Every row gives one point. The window is the flat piece filled in between its corners: a triangle in 3 columns, a solid with four corners in 4, and so on. A path goes straight from each point to the next, and from the last back to the first. List the points from which the path goes on through the window.
(in the rows, 128 means zero)

Window, 3 rows:
[[172 112 117]
 [ 47 145 115]
 [118  97 119]]
Path:
(1): [102 127  65]
(2): [119 119  77]
(3): [141 129 143]
(4): [ 75 145 151]
(5): [ 58 123  83]
(6): [163 112 100]
(7): [155 117 143]
(8): [ 96  99 165]
Through the window after points: 4, 6, 8

Window, 4 rows:
[[132 102 167 115]
 [154 175 103  92]
 [ 83 126 221 157]
 [117 158  78 107]]
Path:
(1): [134 121 126 162]
(2): [153 170  99 152]
(3): [ 97 173 124  62]
(4): [139 157  96  74]
(5): [159 154  91 119]
(6): [154 140 107 112]
(7): [125 134 134  54]
(8): [101 127 133 103]
Through the window after points: none

Window (6 x 6):
[[ 61  68 167  90 169 116]
 [181 116  85 131 106  83]
 [ 98 114 173 154 138 113]
 [138 118  77 159 184 108]
 [ 11 130 150 144 105 110]
 [129 137 123 110 174 121]]
Path:
(1): [102  96 130 110 166  61]
(2): [106 130 110 153 181  61]
(3): [133 106  95 151 152 157]
(4): [ 59 113 147 128 162 160]
(5): [ 63 120 158 134 178  90]
(6): [ 88 109 138 123 148  72]
(7): [100  94 132 111 132 146]
(8): [ 97 101 117 138 146 135]
(9): [102 109 118 144 176  61]
(10): [ 97 116 168 141 145  89]
(11): [100 103 151 152 138 151]
(12): [114  99 104 114 135 152]
Through the window after points: 2, 6, 10

Window (8 x 8):
[[163 135 200 178 135  40  88 136]
 [103 133 125 108 190 208 135 101]
 [168 145  90 124 171 144  81 106]
 [114 153  83 152 142 150  15  84]
 [129  75 132 100 115  82 135 193]
 [153  74 123 175 110  86 141 190]
 [145  81 153  80  87 193 130 152]
 [135 122 129 115  85 118 151 143]]
Path:
(1): [143  89 116 134 146 130  82 101]
(2): [135  84 110  97 141 144 133  99]
(3): [152 154 112 132 123 156  91 172]
(4): [135 168 135 122 124 155 124 209]
(5): [142  61 118 131 139 131 123  96]
(6): [142  90 118 164 167  87 112  54]
(7): [133 155 135 148 155 112  95 139]
(8): [143 129 147 124 112 137 118 169]
(9): [138  67 140 121 114 108 143  74]
(10): [151  84 152 131 126  67 112 120]
(11): [135 133 149 138 128 102 110 200]
(12): [119 145 157 142 126 136 113 172]
(13): [122  94 151 136 133 115 129 118]
(14): [120 123 103 142 133 130  57  80]
(15): [130 188  90 144 135 170  41 164]
(16): [142 188 146 136 137 144  65 174]
Through the window after points: 4, 8, 10, 14

Window, 9 rows:
[[130 108 146 114 136  69 111 249 105]
 [ 60 116 148 135 136 111 116  76 102]
 [166 121 135 129 127 107 112  94 120]
 [118  99 133 126 139 145  74 205  97]
 [134 121 163 168 135 121 135 123 110]
 [ 73 124 177 115 196 141 118  86 109]
 [159 114 113 130 122 132 162 116 117]
 [156 110 173 114  98 159 136 119 121]
 [133 199 143 106 148 169 109 121 101]]
Path:
(1): [109 158 140 127 158 131 108 135 134]
(2): [124 155 141 117 152 132 116 137  79]
(3): [123 133 156 121 147 122 118 122  49]
(4): [110 146 140 139 156 135 118 130 168]
(5): [121 149 146 125 143 140 120 120 141]
(6): [131 136 149 115 148 140 121 109  87]
(7): [133 111 155 116 128 136 128 112  73]
(8): [112 130 138 134 128 129 131 113 144]
(9): [120 171 140 115 143 155 114 131 148]
(10): [137 164 150 112 140 149 113 115  56]
(11): [125 125 163 123 143 130 119 114  68]
(12): [119 131 154 134 145 126 109 124 137]
Through the window after points: 5, 7, 9

Window:
[[123  71 152 142 160 195 147 137  99 167 195]
 [154  82 111  84 140  98 133 164 187 126 123]
 [163 136 210 128 161 107  74 113  60 137 140]
 [134 142 112 109 147  98 179 178  68  70 159]
 [104  48  69 139 136 114  76  51  70 125 173]
 [107 132 131 116 130 116 178 113 111 148 143]
 [145 157 114 160  95 120 136 131 156 124 122]
 [ 87 126 172 140 132 136  80 141 142  43 139]
 [178 132  39  66 121  94 136  78 186  89 102]
 [158  96 175 141 186 111 168 150 120 107 142]
 [182 118 199 127  61 133 116  97 155 138 100]]
Path:
(1): [182 128 148 106 126  96 139 145 163  96 211]
(2): [131 126 155 122 132  80 121 137 132 114 214]
(3): [137 110 163 139 148 142 125 141 105 109 101]
(4): [138 128 109 139 143 119 117 129 105  93  44]
(5): [138 125 139 104 108  80 125 113 167 102 212]
(6): [144 102 143 132 133 106 127 108 131 115 183]
(7): [127  89 113 135 163 152 135 138  89 134  94]
(8): [133 120 126 117 143 134 151 126 114 124  96]
Through the window after points: 6

Window, 12 rows:
[[148 165 112  47 139  91 148  50 171 165 120 132]
 [192 169 131 133 178  81 135  94 138 156 119 104]
 [164 198  75 132 133 111  97 110 127 166 193  99]
 [145 139 111 110 136 100  97 117  15 133 173  91]
 [168 209  96  98 140 102 100  64 151 111 114  69]
 [ 74 140  70 151 148 105 124 145  73 149 141  86]
 [138 136 150 146  44 126 190 166 104 146  60 154]
 [120 102 190 163  50  95 175 173 135  97 119 136]
 [136 100 113 145 131 143  62 122  76 148 140 106]
 [139  89 104 140 117 159 161 177  67  96 141 124]
 [137 228 123  86 197 134  79 108 124 164 167  70]
 [152  87 117 103  87  88 128 202  95 128 102 122]]
Path:
(1): [158 135 126 125  98 136 147 104 111 149 182  34]
(2): [124 179 128 132 137 106 121 115 112 123 117 138]
(3): [118 202 107  93 163  88  95  85 116 127 141 174]
(4): [158 131 119 114 110 105 142 121 134 175 124  53]
(5): [144 110 117 105 123 124 126 116 116 150 120  55]
(6): [139 156 106 117 128  95 102 128 104 140 136 172]
(7): [141 162 125 121 123  92 109 128 126 138 125 133]
(8): [153 143 128 122 112 109 122 118 117 161 153  51]
(9): [160 113 105 121 106 125 129 135 108 166 137  56]
(10): [118 166 141 121 144 105 115 149  90  89 138 179]
(11): [114 131  95 160 151 125  74 130  90 107 135 187]
(12): [130 123 112 130 123 122 108 131  87 156 138  74]
Through the window after points: 5, 9, 11

Window:
[[161 174 117 133 205 142  97  70 134  50 121 166  80 129]
 [148 176 137 177 171  87 123 163 156 105 167 190 123 178]
 [112 133 140 118  85 156 100 119 183 229 130 131 162 168]
 [112 168 124 168 158  95 156  95 159 142 174  94 168 134]
 [170  64 106  95 206 153 154 173 127  47 121 131 107 141]
 [111  57 126 144 136 161 144 152 100  41 123 161  88 121]
 [129 202 122 160 133 149 124 156 201 113 159 126 161 114]
 [120 122 154 109 101 114  21 164 104 166  87 126 168 138]
 [180  99 130 160  79 125   7 113 153 184 123 144 191 135]
 [155  69 111  68 100 102 106 149 125  35 121 149  93 146]
 [160 195 129 185 101 141 118 146 143 170 165  84 135 178]
 [152  77 141 136 148 118 189 152 159  57  61 122  84 125]
 [127  86  44 124 117 120  40 133 128 134  71 148 121 134]
 [174  99  97  97 140 131 174 145  89  73  94 178 110  96]]
Path:
(1): [118 137 125 139 150 113 119 155 136 134 159 134  62  77]
(2): [170 119 140 149 122 104 117 161 176 168 150 119  81 106]
(3): [127 116 117 127 119 141 121 136 130 110 106 145 163 155]
(4): [129 157 121 162 114 138 124 121 128 109 103 145 158 166]
(5): [148 117 129 132 111 114  76 145 159 154 167 120  94 113]
(6): [158 101 126 110 148 105  97 156 146 104 134 137  64  90]
(7): [135 105 107 144 124 174 126 123 116  48  68 171 156 192]
(8): [148 116 111 123 124 123 109 148 131  76  86 156 148 168]
(9): [164 114 130 139 140 137 103 143 148 119 141 144  88 114]
(10): [137  96 140 133 119 124 100 169 152 149 141 133 116  80]
(11): [143 121 118 138 105 123 109 144 140 121  99 125 166 170]
(12): [142 131 124 125 136 141 136 136 151 117 119 134 152 183]
Through the window after points: none

Window:
[[171  57 151 164 136 144 146 133 194 171 117 111 154 178]
 [157 115  95 114 180 166  94 121 146 241 161  95 109 172]
 [ 83  59 160  43 100 109  98 115 106  91 120 130 136 106]
 [184 108  75 156 210 186  78 115 210  88 130 109 136 173]
 [161  51  88  98  96 137 199 162 173 163 147 138 106  94]
 [141  68  91 143  89 175 144 118  94 101 123  21 149  97]
 [155  78  56 153 101 116 101 121 111  67 117 148 200 124]
 [108 170 158 133 118 152  90 207 100 141  89 101 127 158]
 [214 157 113 150 113  68  48 115 152 189 138 153 108 108]
 [133 155 127 111  97 153 136  81 131 160 170 105 178 160]
 [ 91 110  86 122  81  86 159 122 101 128 164 109 108 112]
 [188 135 105  91 156  69  57  93  92  73  69 138 130 130]
 [224  81 156 146 164 117  72 154  83 101 120 132 114 120]
 [121  82 142 169 120 226 115 117 100 174 100 164 109 176]]
Path:
(1): [183  57 111  88  40 136 106 127 163 106 110 118 115 189]
(2): [162  89 114 115 113 115 102 128 140 111 138 108 136 150]
(3): [147 139  95 139 191 124 130 135 124 125 110 119 154  66]
(4): [139 108 102 134 147 148 140 137 131 123 117 119 158  98]
(5): [163  64  92 132  84 122 117 130 140 128 136 138 132 159]
(6): [165  81 104 111  99 128 117 135 136 123 129 121 116 154]
(7): [135 157 139 142 180 117 120 103 103 148 115 126 167  86]
(8): [142 121 108 125 163 138  98 130 111 120 112 123 141 109]
(9): [158 110 112 118  70 125 101 121 126 116 141 102 128 170]
(10): [173 100 105 137 106 135  99 126 132 140 136 120 131 159]
(11): [129 136 113 151 180 125 143 118 125 138 102 106 187  75]
(12): [149  91 133 163 178 138 141  93  99 138  84 131 168  69]
(13): [175  80  92 110 104 136  90 134 151 138 168 119 103 180]
(14): [165  75  97  77  64 132  85 129 134 131 138 116 117 162]
(15): [107  98 142 123 169 121 114 114 116 121 118 130 155 100]
(16): [160  88  95 136 167 126 126 115 124 132 142 128 140  92]
Through the window after points: 4, 6, 14

Window, 14 rows:
[[131 132 112 116 167 133 122 163 147 100 109 132 136 105]
 [136 150 123 153 141 146 122  97 116 140  88 145 133 114]
 [130 120 127 146 105  76 143 141 145 134   7 150 153 158]
 [121 161  91 116 138 125 117 136 150  99 130  82 113 127]
 [117 143 108 101 118 164 107 112 172 120 121 139 117 120]
 [165  97 138 169 105 124 117 144 116 135 150 118 159  97]
 [153 106  83 221 121 127 156 131 161 103 122 133 132  78]
 [133 165 102 102 121 138 147 143 142 141 143 139 131 124]
 [141 158 148 119 150 159 144 147 149 142 126 101 122 136]
 [120 164 133 104 152 135 115  96 166 127 153 132 138 126]
 [108  96 120  76 171 170 139 100 127  99 150 112 162  91]
 [166 101  94 100 108  89 113 128 158 154 151 131  91 138]
 [117 135 101 126 152 133 112 143 153 153 117 100 149 127]
 [ 87 134 146 131 141 153 131 110 128 136 142 143 122 102]]
Path:
(1): [143 142 109 151 119 111 139 115 162 121  89 115 134  49]
(2): [139 107  95 183 135 141 142 139 147 110 139 139 132 133]
(3): [125 118 113 157 138 139 122 139 130 118 126 135 143 139]
(4): [147 139 119 131 122 123 136 114 153 141 114 111 131  73]
(5): [129 139 122 107 119 114 124 124 152 146 123 112 121  85]
(6): [128 129  97 133 144 146 128 133 136 110 150 139 119 169]
(7): [146 108 100 157 132 142 119 132 146 105 154 148 125 151]
(8): [141 129 117 124 119 111 133 126 145 150 122 118 126  92]
Through the window after points: 1, 3, 5, 7

Window (14 x 14):
[[ 96 170 145 112  79 201 127 111 119 114 150  56 116 106]
 [160 169 152 120 123  84 192 115  88 105  84 121 151 101]
 [147 191  86 118 112  56 124 109 147  92 100 149 102 140]
 [177 116 107  73 130  66 127  79 155 125 101 124 132 159]
 [117 183 146 123 129 231 115  86 105  63 147 109 151  85]
 [139  58 114 164 155  81 138 123 159 115 164 124  73 133]
 [ 95  64 128 191 147 176 127 117 165 188 137 160  71 127]
 [142 115 143 113 128  29  87 132 115 114  86 132 139 135]
 [168  65 145 204  91 147 131 126 116 171 180 188  76 127]
 [115 125 130  89  89  81 152 120 146  95 124 159 152 104]
 [131 167 140  96 109 247 128 162 137  73 123 104 104 116]
 [163 176 151 116 125  68 130 126 180 106 117 112 173 131]
 [120 184  96  77 150 193 116 148 119 123 165  88 141  93]
 [112 186 193  68 125 184 121 116 139 105 161 133  73 103]]
Path:
(1): [171 138 132 106 103 113 100 104 179 132 109 123  81  55]
(2): [109 152 152 114 135 157 140 126 124 108 148 135 115 155]
(3): [114 136 144 125 129 137 140 122 129 105 157 142 129 166]
(4): [158 121 132 116 119 133 110 110 129 124 108  86 116  49]
(5): [154 159 115 104  86 167 102  98 134 107 120  71 108  49]
(6): [ 86 154 157 119 119 168 150 127 120 110 156 115 134 168]
(7): [ 93 157 134 132 172 126 146 154 133 106 149 113 133 208]
(8): [156 138 134  95  93 106 127  91 138 103 102 122 121  58]
Through the window after points: 1, 5

Window, 14 rows:
[[115 132 102 118 132 196 125 126 111 103  86 204  98 106]
 [ 76 145 113  71 128  88 145 178 125 179  96 170  54 148]
 [154  99  96 160 129 166 164 129 111 114 152 214 114 174]
 [136 141 157 125  83 103 152 126 167 137  91 167 144 114]
 [ 42 189 206 116 154 151 110  81 160 135 151 111  79 164]
 [ 30 135 160 136 205 134 111 127 164  70 121 174 147 101]
 [137 167 122 125 132  78  97  78 133 163 115 154 106  86]
 [105 152 120  87 129 143 145 147 112 115 147 126 143 152]
 [132 150 163 155 145 111 129 148  88 123  74 177 134 130]
 [165  65 102 113 116 183  66 201 172 192  95 165 207 164]
 [ 90 104 150 125  72 115  79 110 119  77 149 131 122 197]
 [210  58 138  18  92 105  61 160 121  96 143 229 153 184]
 [120 157 158 237 139 164 156 179 146 117 126 114 101  68]
 [ 58  92 180  87 147 127 155  81  99 108 149 116  74 152]]
Path:
(1): [ 79 125 138 130  91 151 103 152 104 108 156 182 145 129]
(2): [ 84 137 162 112 117 162  99 114 119 129 163 173 126 143]
(3): [126 130 150 104 140  86 116 120 164  93  82 114  85 175]
(4): [146 146 117 118 136 131 127 154 142  89  76 149 119 157]
(5): [111 110 128 132 123 146 126 143 110 132 126 185 130 110]
(6): [ 86 139 161 140 141 152 120 137 109 123 155 177 156  85]
(7): [162 125 121 148 122 145 133 128 165 104  87 106  93 178]
(8): [106 125 103 134 151 145 144 120 162  69 108 145  88 143]
(9): [111 132 140 125 129 150 120 140 107 147 121 198 127 120]
(10): [121 144 142 130 117 135 123 151 120 134 142 179 123  98]
(11): [148 113 139 140 193 137 159 148 154 111  32 133 110 166]
(12): [141 153 144 145 184 112 169 134 148 108  45 124  72 134]
(13): [104 128 148 155 109 150 115 140 129 133 156 174 127 120]
(14): [112 130 142  88 102 112 115 134 104 141 154 203 132 132]
(15): [190  89 122  97 139 121  93 139 149 100  93 165 115 168]
(16): [154 116 138  91 171 118 166 126 168 116  89 140  97 192]
Through the window after points: 2, 8, 14

Window, 14 rows:
[[160 191 197 104 113 164 128 169  98  93 125 108 147 101]
 [ 98 107 137 113 101 126 143  33 120 152 103 124  90 129]
 [ 92 168 124 117 163 158 191  52 127 122 154 106 207 146]
 [130 167 106  60 139 132  91  98 102 128 133  73 120 155]
 [161 108 104 113 105 137 129  68 117 176 122 186 155 107]
 [ 63 105 143  93  85 156 123 125 134 112  51 120 211 152]
 [156  77  98 139 105 179  92  24  78 137  88 116 138 100]
 [100 107 164 106  11  72 155 102 125  57 126 112 124 104]
 [103 104 113 154 189 132  86 159  81 132 119 181 131  78]
 [178  84 137 137 160 137 157  76 154 146  83 142 140 134]
 [198 125 230 132 101 170 129 116 135 136 160  92 173 124]
 [147 198 168 194 123 137  95  91  78 132 126  53 141 127]
 [104 141 157 177  74 166  93 173 201 106 102 140 106 134]
 [ 93 110 122 218 133 163 172 150 146 159  86  72 111 148]]
Path:
(1): [133 121 131 113  87 159 128 124  91  96 114 160 115 212]
(2): [133 113 155 164 107 143 143 123  99 111 122 156 148 190]
(3): [117 108 148 152 106 143 137  96 143 142  95 112 138  72]
(4): [114 116 130 121 121 138 125  71 143 158  95  99 145  38]
(5): [144 115 136 140 102 164 113  89  87 109 102 121 151 167]
(6): [137 101 144 113 112 153 142  92 127 122 117 146 138 146]
(7): [130 105 142 122 114 128 129 102 151 155  92  86 167  60]
(8): [124 133 138 118 107 137 131 109 136 140 103  78 140 100]
(9): [127 135 153 128 103 157 135 101 117 107 117 123 150 169]
(10): [161 129 152 166 127 153 138 106  92 126 123 124 131 166]
(11): [ 92 143 137 125 118 140 126 115 181 150  87  73 154  60]
(12): [119 149 139 139 148 121 112  95 140 160 123  55 148  53]
Through the window after points: 4, 10, 12

Window, 14 rows:
[[138 152 163  87 168 148 133 137 195 128 112  98 113 140]
 [137 131 133  56 120 172 115 133 132 191  84 133 187 159]
 [155  70 122  92 163 169 144 174 112 160 115 129 166 110]
 [111 144 130  73 120 159 196 173 122 165 136 106 176 136]
 [136 172 185 152 131 141  94  74  80  98 213 166  63 103]
 [ 97 176 178 105 134 124  87 126  75  60 126 138  64 100]
 [ 79  96 173 108 131 106 119 142 152 152 124 116 131 163]
 [145 173 186 190 116 110 109  73  75  73 127 102  71 115]
 [140 118 142  83 122 140 159 158 152 148 114 175 237  83]
 [116 158 142 184  80 159 104 114 117 103 137 161  39  91]
 [122 138 167 120 132 188 109 195 128 179 132 118 209  94]
 [ 83 126 170 126 142 215 146  86  93 101 136 148 173  75]
 [133 127 171  88  81 124  84 102 141  64 159  64  73 137]
 [ 94 151  89 124 157 153 109 115 114 115 151 125 187  97]]
Path:
(1): [109 154 177 148 114 169 122 146 125  76 132 139 165 174]
(2): [119 151 157 127 133 159 111 130 113  99 151 132 120 138]
(3): [ 96 112 156 109 132 127 101  97 115 176 128  86 100  66]
(4): [103 150 170 110 147 143 113  87  81 156 134 105  80  76]
(5): [119 134 155 136 121 177 123 133 129  73 153 145 147 144]
(6): [123 144 146 128 135 159 110 123 110 113 152 138 143 137]
(7): [120 147 151  99 131 137 116 101 114 149 144 136 117  88]
(8): [116  97 138  72 132 124 116  90 122 162 144 103  85  50]
Through the window after points: 6, 8

Window, 14 rows:
[[100  66  60 139  49 180 126 147 146  88 153 135 108 102]
 [101 144 143 153 150 117 150 128 107 153 109 108 158 179]
 [146 145 111 128 150  78 105  96  94  94  91 169 111 168]
 [ 62 147 117 123 158  83 114 101 132  60  54 139 106 134]
 [123 162 150  80 123 104 119 127 156  91  81 153 139 155]
 [106 144 108 136 136  63 159 138 160  73 129 151 110 160]
 [ 96 151 112 147 207 152  90 151 167 196 150 143 141 196]
 [118 176 103 115 161 114 172 133 116  97  70 174 107 123]
 [113 139 149 168  76  93 127 133 136  69  77 179  76  93]
 [ 68 133 140 120 203 169 126  87 145 199 217 154 165 174]
 [145 120 101 149 145 151 124  86 186  94 153  92 124  72]
 [100  86 137 102 202 144 136 116 157 224 166 121 111 179]
 [126  39 108 151 120 157 126 162 158  41 142 151 143  64]
 [109  94 106 124  92 144 105 185 114  65 176 112  94  62]]
Path:
(1): [109 113 109 126 141  77 119 101 162 136 137 156 134  71]
(2): [109 132 128 134 144 213 118 152 111  93 115 119 109 214]
(3): [128 154 142 164 169 153 163 115 174  55 130 129  90 119]
(4): [114  87  72 104 111 114 103 132 124 137 123 142 155  94]
(5): [ 99 138 122  94 145 107 108 124 139 127 122 166 138 123]
(6): [130 140 142 135 136 131 140 118 143  86 110 123 117 179]
(7): [ 91 113 143 133 158 165 149 116 154  90 133 145 122 159]
(8): [117  97 102 124 149 107 120 139 146 148 152 138 126 120]
(9): [ 64 129  91 125 140  91 113  97 178 205 115 149 186 130]
(10): [ 93 137 132 126 171 134 132 114 130 101 142 146 114 152]
(11): [116 148 142 104 174 171 133 150  94  73 104 102  68 182]
(12): [ 88 123  96 136 136  87 125 100 176 148 133 168 177 112]
(13): [112 113  88 143  90 113  93 143 167 100 128 131 150  27]
(14): [108  97 137 109 139 163 139 177  86  64 178 124  63 169]
(15): [ 89 122 137 140 159 169 131 118 131  91 155 108  58 194]
(16): [124 136 104 127 140  86 132 128 159 153  95 172 190 109]
Through the window after points: 3, 5, 7, 9, 13

Window (14 x 14):
[[206  89 146 147  81  64 141  91 105  83 173 157 183  32]
 [ 91  94  57 111 190 153 111 129 126 134 142 113 139 117]
 [ 83 134 214 113 127 157 136  95 144 232  73 156 118 209]
 [ 65 100  94 105  79 130  87 127 146 154 131 112 107 101]
 [ 82 105  99  81 107 159 138 175  57 132 167 146 131 139]
 [ 91 107 154 162 140 210  97 184  89 125  86  52 120  99]
 [101 173 147 152  57 196  51  45 113 149 184 170 111 138]
 [ 75 122 120 103  98 122 146 145 159  73 128 126 115 174]
 [135 141 131  85 101 131 156 124 156 148 156  84 137 108]
 [138  91  85  78  95 111 173  63 135 140  84 132 140 155]
 [123 132  97 119  65 131 158 192 168 139 121 136 163 172]
 [208  88 169  88 160 125  82 188  66 123 107  92 149 104]
 [157  53 124 114  63 114 157  80 164 130 176 140 136 147]
 [ 82 159 143 222 126 168  96 105 137 179  88  71   8 137]]
Path:
(1): [122 118 125 111 120 165 101 153 121 147 109 135  99 122]
(2): [124  97  83  78 143 168 128 146 172 151  90 180  88 103]
(3): [102 114 141 129  98 142 114 116 113 149 139  94 135 158]
(4): [126 102 137 127 113  95 133 116  98 129 127 108 163 141]
(5): [137  93 107  88 125 164 145 134 165 149 106 143  97  99]
(6): [117  96 120  97 111 157 146 125 125 133 151 155 125 108]
(7): [113 117 113 129 104 105 107 121  93 149 113  86 145 186]
(8): [101 171 160 138 131  76 112 153 107 110 154  47 163 169]
(9): [161  89 124  96 111 149 122 140 113 141 109 135 132 118]
(10): [125 111 135 119 106 156 129 123 150 139 103 133  80 119]
(11): [107 122 129 142 108 122  97 130 102 123 148  98 143 127]
(12): [ 60 144  63 153  67  99 123 134  99 139 159  76 191 168]
(13): [121  96 134  88 138 170 123 139 127 136 129 146  88 109]
(14): [123 117 129 122 106 149 125 122 150 152 116 127 101 114]
(15): [ 60 113 127 127  42 106 115 114  84 139 123  63 151 189]
(16): [ 89 138 121 147 127 135 116 117 109 140 138  92 140 133]
Through the window after points: 6, 8, 10, 12
